Every row gives one point. The window is the flat piece filled in between its corners: a triangle in 3 columns, a solid with four corners in 4, and so on. A path goes straight from each point to the next, and from the last back to the first. List the points from which the path goes on through the window.
In the rows, 128 means zero.

Window:
[[161 115  73 152]
 [ 73 111 192 129]
 [153 114 128 123]
 [105  83 147 120]]
Path:
(1): [127  89 156 126]
(2): [112 115 135 100]
(3): [ 71 132 141 109]
(4): [121  84 166 135]
(5): [ 97  56 181 150]
(6): [ 63 168 167 116]
(7): [ 73 128 137 102]
(8): [139  53 149 139]
(9): [134 103 167 152]
(10): [111 109 132 103]
(11): [147 178 103 107]
(12): [ 99  49 151 170]
Through the window after points: 3, 7, 9, 11

Window:
[[141 130 132 173  95 110]
 [131  85 139 112 129 157]
 [107 115  87 153 141 144]
 [128 134 138 193 154 104]
 [152 111 125 101 134  80]
 [ 98 105 160   7 116 104]]
Path:
(1): [179 127 121  60 115 137]
(2): [125 144 150  66 135 139]
(3): [ 94  73 143  75 106  70]
(4): [ 97  68 147  36 129 104]
(5): [113 136 148  55 115 115]
(6): [174 183 136 142 100 123]
(7): [103  97 128 130 134  93]
(8): [107  83 138  98 114 105]
(9): [162 177 141 116 113 108]
(10): [111 128 140  38 114 134]
(11): [ 93  65 149  83 139  64]
(12): [ 93  57  92 120 139 108]
(13): [125 129 121 135 130 143]
(14): [157 124 148  90 121 126]
(15): [113  90 138 124 126  94]
(16): [ 95 101 162 114 114  98]
Through the window after points: 2, 4, 8, 10, 12

Window (9 x 9):
[[155 122 186  57 100 157 114 118 129]
 [117 200 164 181 138 144 103 142 130]
 [ 87 130  84 166 176 103 103 121 118]
 [122 109  68 131  99  96 117 167 198]
 [147 194 150  69 105 133 139 147  97]
 [141  50  69 195  72 116 125 196 134]
 [ 70 175  84  83 105 171 118  86 106]
 [157 179 155  97 133 173 177 155 157]
 [139  82 135 143  76  91 148 110 145]]
Path:
(1): [163 139  75 145 104 135 118 118 150]
(2): [ 97 146 176  72  91 149 152 174 127]
(3): [ 84 131 135 107 102 131 108 128 120]
(4): [191 127 120  99 120 162 136 122 137]
(5): [206 100 110  77 120 128  99 122 131]
(6): [ 71 170 126 122  87 127 168 162 130]
(7): [ 90  44 122  50 110 135 138 184 149]
(8): [169 150 124 138  83 130 127 119 124]
(9): [157 182  66 139 127 122 130 129 157]
(10): [ 74 108 202  94 105 128 123 128 115]
(11): [101 176 145 110 130 154 175 178 129]
(12): [164 153 132 112 131 152 138 123 154]
Through the window after points: 3, 11

Window, 12 rows:
[[171  78  58  51 133 115  72 114  93 119 120 117]
 [169  97  94 123 185 133 204  96 121 112 151 149]
 [183  92 146 147 162  80 136 126 118  95 155 110]
 [ 57  80 141  72  94 158  69  39 146 123 112 142]
 [157 101  95 106 164 124 163 164 144 192 166 176]
 [183  91 146 161 117 167 143 146 184 115 133  86]
 [ 81 187 116 186 137 127  74  68 140 158 123  89]
 [147 141 164 154 143 115 186 144 124  27 182  44]
 [133 134 120 152  70 143 123 129 181 112 131 182]
 [131 117 109 216  91  95 167 138 114 177 156  88]
 [119 147 102 105 114  79  97 129 121 133  54 112]
 [ 85  61 140 149  74 200  96 169 170  68  97 193]]
Path:
(1): [177 128 148 125 162 126 129  99  83 152 123 162]
(2): [ 86 109  93 130 112 102 131 119 163  77 141  87]
(3): [123  72  71 159 162 115 176 159 194  91 148 103]
(4): [166 131 130 127 119 127 119 131 114 144 132 142]
(5): [190 112 142 149  99 172 119 121  78 134 134 118]
(6): [ 95 114 101 104 136  94 126 131 166 117 115 134]
(7): [ 94 119  65 137 152 107 142 103 206 147 157 130]
(8): [162 103 170 146  83 165 106 135  85  89 127 128]
(9): [176 138 120 109 109 162  95 111  77 173 114 131]
(10): [120  90  96 132 133 114 134 118 165 120 118 144]
(11): [116  79 104 133  99 121 122 120 230  74 106 159]
(12): [147 121 149 135 122 174 109 164  46 140 122  97]
(13): [149 126 144 162 132 141  97  97  68 143 146 113]
(14): [ 92 144  70 111 128 105  99 105 196 118 103  98]
(15): [120  80 106 170 133 142 121 112 177 107 148 139]
(16): [126 110 139 115  92 160 123 156 122 109  95 147]
Through the window after points: 5, 11, 13, 15

Window (14 x 14):
[[144 117 128 199 163  96 141 121  95 155 128 139 157 163]
 [163 134 181 130 132 166 150  41 122 156 161  95 200 123]
 [141  91 115 141  93 125 117 149 130  60 122 145  31 112]
 [152 132 118  67 134 170 145 122  46 175 127 116 103 105]
 [172  72  74  45 141 121 128 113  50 145 178 119 113 118]
 [165 186 168 125 127  86 115  86 139 194 179 132 182 146]
 [128 120  83 182 143 137 107 177 170  90 100 139 145 184]
 [142 117 143 172  87 132  96  93 129 191 130 127 188 110]
 [ 87 139 162 143 156 124  89  82 107 163 152 124 187 125]
 [ 91 114  96 170 152 115 169 119 167 162 124 124 159 135]
 [110  92 131 157 132 106 136 148 154 125  91 202 159 174]
 [185 115 116  50 149 110 136 125  50 132 131 104 136  50]
 [155  88  77 122 128 115 100 110 140  79  55 138  42 143]
 [103 137  68 179  94  94 140 127 135  73  91 165 137 183]]
Path:
(1): [ 87  82 109 124 117  75 116 173 121 164 103 111 192 182]
(2): [174 148 137 135 127 136 127  90 114 127 156 145  94 107]
(3): [161 176  98  99 175 131 111  75 140 191 137 174 135  52]
(4): [127  99 140 127 112 141 133 129  83 122 128 109 126 153]
(5): [165 158 165  88 119 140 145 130 101 147 117  44 158 135]
(6): [156 106  96 110 146  98 118 109  93 133 137 167 127  90]
(7): [125 124  75 179 111 125 131 115 138 110 117 203 156 139]
(8): [115 134 125 122 121  86 134 129 106 106 102  84 122 177]
(9): [ 86 130 125 110 108  71 138 136 114 178 128  95 145 169]
(10): [225  94 120 163 174 208  99  84 119 103 133 168 140  82]
(11): [137 176  65 151 183 151  90 130 100 133 178 164 130 116]
(12): [147  84 168 153 101  87 157 102 113 162  92 112 160 158]
(13): [ 98 109  95 126  69  68 137 107 114 125  95  41 136 159]
(14): [171 113 100 144 169 155 126 154 129 108 133 212 120 133]
(15): [132 155 118 135 183 159  84  96 103 143 125 180 120  95]
(16): [152  75 111 123  75 103 155 133 118 134 139  91 148 155]
Through the window after points: 1, 3, 5, 7, 11, 15

Window (14 x 14):
[[161 127 120 132 139 173 132 143 148  83 160  88 148  93]
 [173  71 136  89  70  91 125 144 167 116 124 111 157 161]
 [100 156 142 176 219 109  94 189 151 137 109 133  86 106]
 [130 144 134 220 181 124 120 156 137 177 160 158 101  92]
 [134  82  74 108 113 165 135 157 129 158 137  82 103 134]
 [176  83 121  84 140 193 159 145 138 105 145 155 102  97]
 [120 127 142  97 100 123 145  99 151  79 173 102 101 170]
 [123 124 123 134 229 133 111 126 164 177 155 127 119  71]
 [159 129  94 138 137 180  82 123 169 121 148 140  71  54]
 [101 158  74 126  86   7 167 168 146 116 129 133 150 162]
 [ 76 161 138 195 208 132  92 105 133 126 101 173 146 109]
 [157 130  84 193 219 111 103 137 162 124 133 159 115 137]
 [144 182  98 151 117  31 146 120  68 133 110  86  77 116]
 [146 100 115 112  75 102 199 121 197 101 101  92 129 154]]
Path:
(1): [151 142 112 123 129 136 118 132 160 121 137 128 101 133]
(2): [155 176  94 146 153 134  93 145 151 141 128 139 105 125]
(3): [ 83  35 152 127 160  92 163 128 134 113 153 108 152  92]
(4): [151  98  83 180 108  79 151 168 128  77 169 109  90  87]
(5): [125 154 149 136 188 157 111 106 178 181  98 155 141 149]
(6): [157 211 147 132 152 103 111 147 161 152 116 125 118 189]
(7): [132  70  91 157 150 130 136 127 126 102 147 125 121  63]
(8): [ 92  88 153 163 194  88 112 115 135  54 171  85 120  98]
(9): [143 149  94 124 120 138 148 142 148 147 121 137 115 131]
(10): [152 211 103 100 149 168 137 154 129 157  90  94 113 121]
(11): [119  47 137 156 151 118 112 113 149  81 192 165 111 114]
(12): [129  72 108 128 146 108 141 163 186  79 144 116 126 100]
(13): [167 169 105 141 121 159 125  90 126 160 136 129  97 132]
(14): [153 155  92 102 140 127 158 166 177 136 118 120 121 154]
(15): [104  58 147 173 138 100  75 107 105  90 147 123 110  79]
(16): [115  71 126 139 136 106 131 141 138 108 136 128 138  77]
Through the window after points: 4, 6, 16

Window (14 x 14):
[[144 176 150 171 128 120 132 156 129 160 150 225 102  43]
 [136 179 114 148 150  75  81 179 125 123 154 128 143  55]
 [ 86  94 135 125 125 147 150  88  53  74 184 135 121 189]
 [139  61 113 129 160 100 170  77  97 126 122 102 144 186]
 [116  80 154 109 152 139  80 121 111  87 120 154 158 217]
 [159 138 204 105 105 123 106 179 112 132 146 118 123 110]
 [ 97 158 137 106 149 141  85 157 148 167 125 126  91  63]
 [136 223 160 113 181  92 122 176  85 160 124 176  95  67]
 [103  95 148  98 157  98 167 122 156  61 146 125 123 183]
 [158  62  88 126 173 145 151 133  94  59 129 122  88 176]
 [152 177 159 122 124 112 100  88 109  95 117 159  98  78]
 [125 205 104 131  98 112 139 183 117 141  84 158 120  71]
 [161 216 152 128 140 138  76 169 182 157 156  91 122 160]
 [156 102  91  54 148 134 141 115 121 105 164 139 153 159]]
Path:
(1): [159 143 155 148 174 166 123 134 128  69 144 119 145  88]
(2): [120 147 140 125 118  74 113 144 102 157 129 149 102 124]
(3): [136 117 141 130 128  66 113 136 142 156 195 190  86  97]
(4): [147 200 145 136 143 176 125 162 100  98  83 119 153 100]
(5): [116 141 133 140 211 163 163  88 124 134 119 127 169 136]
(6): [151  80 149  96  67  71  79 176  92  82 158 135  86 167]
(7): [121  51 150 109 153  37 145 146  83 162 162 162  69 191]
(8): [129 160 119 121 146 184 125  97 149  60 114  99 184 130]
(9): [142 123 149  97 179 163 154 153  67  99  99 102 206 136]
(10): [117 115 164 133  87  91  70 122 148 121 184 172  52 163]
(11): [143 175 139 117 122  99 118 146 121 134 132 136  81 148]
(12): [142 163 162 122 164 145  98 163 135 138 148 132 148  83]
(13): [144 143 179 161 163 170 145 106 117 117 133 165 176  78]
(14): [139 152 132 111 135  96  95 151 129 126 127 139 103 128]
(15): [148  96 136  92 135  78 154  87 120 122 139 155  79 162]
(16): [115 124 130 120 146 144 117 147 131  91 145 124 150 137]
Through the window after points: 3, 5, 7, 9, 11

Window, 14 rows:
[[140 129 143 118 136 163 118  93 181 111 137 144 122 199]
 [155 141  98 109 163  76 152 150 118 134 116  70  75 160]
 [ 83  82 165 169 115 147  68 116 160 135  99 123 146 147]
 [196 125 134 131 136 164 119 143  87  78 185 216  48 121]
 [206 154 142 112 118 206 156 133  65 163 141 193  62 128]
 [210 120 180  98 145 189 172 173  82  99 171 210 121 101]
 [242 125 102 124  91 215 132 150  62  70 158 206 126 180]
 [161 109 150 200  95 159  99 116 205 100 154  99 126 140]
 [164 179 145 101 118  58 134 118 115 147 111 144 115 134]
 [135  98 110 137 118 165 107  97 196 105  98 144 134  98]
 [173 143 119 138 165  88 127 162 165 177  82 158 100 162]
 [ 83 126  98 167 101 142 116 137 193 142 157 132 137 148]
 [168 149  95 150 189  57 165  88  95 175 124 123 117 169]
 [142 184 126 150 171 140  95 131 146 110 117 117 137 134]]
Path:
(1): [199 140 129 115 140 153 118 127  95 158 157 143 110 134]
(2): [189 115 114  99 137 144 126 137  83 130 204 160  98 119]
(3): [164 144 133 135 140 142 135 133 127 113  99 173 111 154]
(4): [139 155 144 181 155 150 136 134 116 110 123 153 115 143]
(5): [205 123 111  63  98 130 109 126 145 147 165 153 103 172]
(6): [174 138 106 108 154 130 106 115 140 131 134 147 151 141]
(7): [142 143 157 160 125 150 163 145 122 106 129 127  57 176]
(8): [167 137 139 150 133 150 140 134 137  91 129 148 103 146]
(9): [194 126 129 109 137 157  51 107 139 196 129 143 148 113]
(10): [181 114  89 117 171  76  88 165 151 208 161 126 141 100]
(11): [ 92 147 152 160 100 172 153 102 139  54  93 116  87 195]
(12): [141 139 131 149 147 124 154 114 138 120 112 158 109 163]
Through the window after points: 6, 10, 12

Window (14 x 14):
[[ 59 153 174  94 154 124 123 171  78 119 165  54 123 122]
 [135 129 179 123  94 136 146 124 138 160 103 156 165  85]
 [ 94 123 140 206 141  86 190 169 160 134 231 152 143 138]
 [148 109 152 105 126 131 137  61 113 144  79 143  81 100]
 [192 181 101  83 153  96 128 118 182 123  92  84 127  89]
 [102 106  99 106 134  96 128 158 176  47  91 160 170  89]
 [ 99 118 135 126 116  47 158 153  84 127 172 155 184 123]
 [130 163 111  79 147 136 100 108  92 148  87 101 153 169]
 [153 184 157 155  75  90 178 133 106  83 106 126 155  92]
 [ 77 153 158 127  60  97 110  92 143 186 128 115 131 146]
 [126 113 137 170 165  45 101  86 155 136 148 149 218 168]
 [ 89 148  65 102 194 122 137  46 104 122 104 114 132  75]
 [142 204 199 116 116 118 118 101  78 168 148 163 106 125]
 [120 128  89 160 102 118  74  97 139 155 124  99 125  94]]
Path:
(1): [152 153 140 138  92 149 150  78 112 123 153 103 194 100]
(2): [ 97 140 156  93 165  63 138 168 131 136 103 148  95 124]
(3): [164 155 123 153 141  27 179 217 157 132 110 154 142 132]
(4): [ 75 112 143 107 115 163  81   7 123 110 152 112 173  80]
(5): [114 157 129  86 112 115 136 110 139  94 136 132 149  97]
(6): [117 119 121 149 146 107 137 137 119 134  75 136 136  99]
(7): [105 138 148 111 133  91 143 141 114 136  88 131 132 100]
(8): [148 176 130 137 115 137 111  86 143 106 163 118 152 130]
(9): [139 177 123 111  76 110  95  86 158 123 174  94 181 136]
(10): [ 88  92 139 162 168  80 158 146 102 142  66 169 118  95]
(11): [ 95 161 103 124 124  79 124 136 107 138  86 111 105 106]
(12): [131 142 131 116 128 131 126 106 129 132 143 112 146 107]
Through the window after points: 9

Window (14 x 14):
[[119 114  99  75 205 148 102  92 145 101 122 137 102 224]
 [189 139  97 117  47 128 131  99 167 184 211 110 136  55]
 [157 160 157 148 102 154 188 154 157 109 124 129 119 146]
 [178 132 144  88 108 106 141 154 144 118  74 189  81 162]
 [122 147  88  83 140 127 116 139 170 218 165  83 164 108]
 [ 76 110 134 108 156 129  80 142 141 145 184 133 164 120]
 [185 188 149 147  46 127 136  86 167 143 102 147 163  93]
 [182 146 182 120 159 117 166 116 176 138 127 172 127 158]
 [153 184 136 108  58  76 200 110 170 132 148 142 141  87]
 [104 126 130 138 174 139 176 111 137 154 103 185  79 180]
 [128  88  99 158 194  88 103 126 123 130 128 122 126 198]
 [ 92  78 112 122 109 123 104 119 170 183 190 108 180 183]
 [149 117  94 108 167 136 152 140 126 123 121 190 157 176]
 [150  79 141 124 142 122 181 115 157 112  75 151 127 126]]
Path:
(1): [142 122 102 144 135 126 125 112 212 126 158 164 179 102]
(2): [103  88 113 127 118 124 106 122 182 154 149 137 158 161]
(3): [144 148 135  93 146 124 163 123  80 188 218  88 164 171]
(4): [123 179 162  87 125 121 149 126  91 139 136  89 168 142]
(5): [152 100  88 127 138 124 131 106 202 139 130 174 108 146]
(6): [111 114 119 117 142 105 116 126 195 140 134 170 124 148]
(7): [174 141 130 113 140 138 173 105  91 156 141 113 149 155]
(8): [133 109 162  91 115 119 163 129  69 158  82 113  92 202]
Through the window after points: 2, 4, 8

Window, 14 rows:
[[156 118 101 138 103 133 129 144 159 126 201 135 122 113]
 [135 129 161 122 144 162 164 155 122 156 187 178 100 141]
 [ 57  63 128  95 109 110 106 140  75 137 168  98 175 142]
 [118 107 114 144 182 149 144 186 146  78 194 158 127 127]
 [ 68 142 115 138 105 102 113 183  78 151 122  97 193 147]
 [146 110  64  76 195 111 152 113 137  88 112  90  88 147]
 [ 64  44  80 151 119  92  59 144  66 169  70 123 197 149]
 [193 127 136 106 182 181 185 115 171  82 166 136 149 100]
 [134 148 106 149 190 185 151  64 166  63 156 114  92 127]
 [131  77  52  96 163 200 112 130 113  91  74  39 102 139]
 [ 58 123 118  86  97 133 127 166 140 134 147 181 159 115]
 [ 70  91 162 139  95  88 129 180  97 136 134 140 136  78]
 [180 139 147 128 142 160 128 122 143  29 158 164 108 157]
 [110  90 101  62 208 134  53 141 160 135  86  35 108 137]]
Path:
(1): [122 124 125  97 180 161 107 166 112 101 168 131 133 102]
(2): [105  87 113 160  92 104 158 135 166  95 122 144 121 167]
(3): [126 108 158 128 168 118 147 114 196 117 144 114 128 178]
(4): [ 98 111  92 109 144 161 120 152  75  98 131 127 132  85]
(5): [113 120  67  91 134 186  70 109  61  93 116 109 113 109]
(6): [101  99 113 114 152 120 126 161 140 131 126  96 131 149]
(7): [ 99 115 112 104 126 132 174 162 166 109 134 133 179 162]
(8): [121 102 132 126 143 142  81 112  81  95 162 119 103 116]
(9): [178 149  96 100 145 141 100 144  70 116 158  97 171  99]
(10): [ 64 102 129 127 133 123 127 157 149 120 116 125 137 158]
(11): [ 76  98 108 102 130 141 114 151 233 125 127  61 149 150]
(12): [148 119 104 112 180 154 126 121 103  92 139 123 121 135]
(13): [128 124 136  68 171 171  70  97  67 151 147 132 113  82]
(14): [114 107 102 143 133 126 138 161 145 109 129 124 144 146]
(15): [108  81 143 134 144 114 156 147 194 156 120 139 126 156]
(16): [119 129  81 100 133 158  83 164  32  84 176 116 158 105]
Through the window after points: 1, 7, 9

Window (14 x 14):
[[130  74  90 176 169 141 118 135 162 131 126 170  62 125]
 [175  98 155  87 145 156  92 142 115 119 157 181 117 143]
 [138 147 131  95 134 125 183 187  99 108 102  87 200 178]
 [120 147 146  57 160 154 171 126  67 158 155  63 137 174]
 [152 115 151 154  49 163 132 105 102 129 135  96 121 179]
 [137  95 130 160 149 158 108 155 103 117 101  91 229  95]
 [ 57 118 150  96 101 110  93 159 120 112 158 111 106 191]
 [153 164 112 135 168 106  87 102 129 190 166 126 106 165]
 [ 89  62  88  57 124 116 148  86 108 153 131 146 136 169]
 [108 131 131  50 112 148 103 129 132 153  90 249 124  54]
 [ 86 103 123 156 146 146 198  65  65 162 123 211 133 167]
 [147 144 151  97 109 146  68 132 100  64  77 130 104 165]
 [148 145 154  93 159 159 139 136 159  81 160  66 167 171]
 [174 147 170 121 166  95 122 137 120 106 143 172 126  49]]
Path:
(1): [128 132 106  77 135 152 144 122  98 129 146 138 137 134]
(2): [ 76  37 173 108 154  87 141 100 114 185 112  69 111 236]
(3): [137 112 157 105 135 139 141 130 120 133 116 147 140 149]
(4): [128 159 112  85 126 138  72 125  92  98 148 130 142 117]
(5): [178 103  84 103 128 150 110 227  91  14 155 151 113 123]
(6): [114 149 177 105 148 120 120  57 153 219 123 102 150 154]
(7): [125 114 165 122 122 155 140 141 114 134  99 129 130 156]
(8): [121 122 122  96 109 128 134 142 100  97 149 117 159 154]
(9): [143 138  70 121  76 176 113 133 117  78 142 130 137 105]
(10): [120  95 163  96 171 108 126 118 109 146 111 135 144 159]
(11): [111  75 178 119 162 128 155  91 107 161 122 161 132 156]
(12): [171 159  68  79  93 168  75 172 109  80 162 166 118 134]
(13): [129 157 119  93 143 157 126 126 137  80 176 113 125 149]
(14): [149  87 193 123 151 118 137 142 130 169  79 105 188 160]
(15): [139  79 142 115 145 151 160 136 143 188  85 162 152 116]
(16): [119 123 114 102 138 129 116 125 108 118 152 143 130 143]
Through the window after points: 1, 9, 11, 13
